Each wall is flat, endless, passes through zero and stands at right angles to its row. A trip goes straight from one point to another. List the walls that it crosses, first one first.

Walls:
(1): [0.01, 0.14, 0.52]
(2): [-0.10, 0.15, 0.09]
(3): [0.08, 0.26, -0.10]
Trips:
[0.17, -0.46, 0.51] to [0.19, -0.22, -0.08] => 1
[-0.41, 0.14, 0.26] to [-1.66, -0.15, 0.15] => none
[0.24, -1.14, 0.67] to [-0.05, -0.09, -0.18] => 1
[-0.03, -0.39, 0.37] to [0.57, -0.31, 0.47] => none
[0.52, -0.45, -0.47] to [0.05, 0.00, -0.15] => 3
[-0.20, -0.71, -0.29] to [0.05, 0.83, -0.07] => 3, 2, 1
[-0.24, -0.17, 0.80] to [-0.09, 0.11, 0.31] => none

Walls:
(1): [0.15, 0.01, -0.23, -1.01, 0.83, -0.32, 0.98, -0.13, -0.02, 0.30, -0.15, 0.32, -0.01, -0.08]
(2): [0.16, -0.15, -1.27, 0.67, -0.38, -0.28, -0.14, -0.67, -0.03, 0.61, 0.46, 0.27, -0.33, 0.14]
(3): [-0.47, -0.31, -0.33, 0.12, 0.33, 0.38, 0.64, -0.15, 0.34, 0.05, -0.64, 0.25, -0.24, 0.29]
(4): [-0.41, -0.19, 0.09, -0.16, 0.01, 0.43, 0.04, 0.10, -0.51, 0.55, -0.57, 0.04, -0.44, -0.25]
(5): [0.01, -0.29, 0.16, -0.65, 0.20, -0.37, 0.63, -0.71, -0.11, -0.47, 0.39, 0.55, 0.41, -0.18]
(6): [0.39, -0.77, -0.05, -0.65, -0.27, 0.06, 0.49, -0.47, 0.06, -0.60, 0.64, -0.25, 0.33, -0.98]
(7): [0.24, -0.62, 0.24, -0.13, -0.17, -0.39, 0.44, -0.22, 0.51, 0.38, 0.30, -0.39, 0.82, 0.11]
Trips:
[-0.25, 0.01, -0.31, -0.12, 0.70, -0.06, 0.21, 0.08, 0.06, -0.86, 0.02, -0.15, 0.12, 0.52] to [0.03, -0.02, 0.10, 0.01, 0.30, -0.14, 0.10, -0.47, 0.36, 0.50, 0.29, -0.09, 0.62, 0.37] => 7, 2
[0.12, 0.69, -0.05, 0.02, -0.18, 0.09, -0.07, 0.91, 0.47, -0.83, -0.06, -0.29, 0.44, -0.24] to [0.00, -0.09, 0.85, -0.33, 0.50, -0.13, -0.02, 0.17, 0.15, 0.22, -0.57, -0.08, 0.81, 1.21] => 6, 7, 1, 3, 5
[0.31, -0.11, 0.26, 0.71, -0.37, 0.34, 0.24, -0.25, -0.04, 0.04, -0.42, -0.48, -0.09, 0.34] to [-0.14, 0.76, -0.20, 0.36, -0.13, 0.24, -0.68, -0.07, -0.13, 0.21, -0.17, -0.10, -0.75, 0.26] => 7, 3
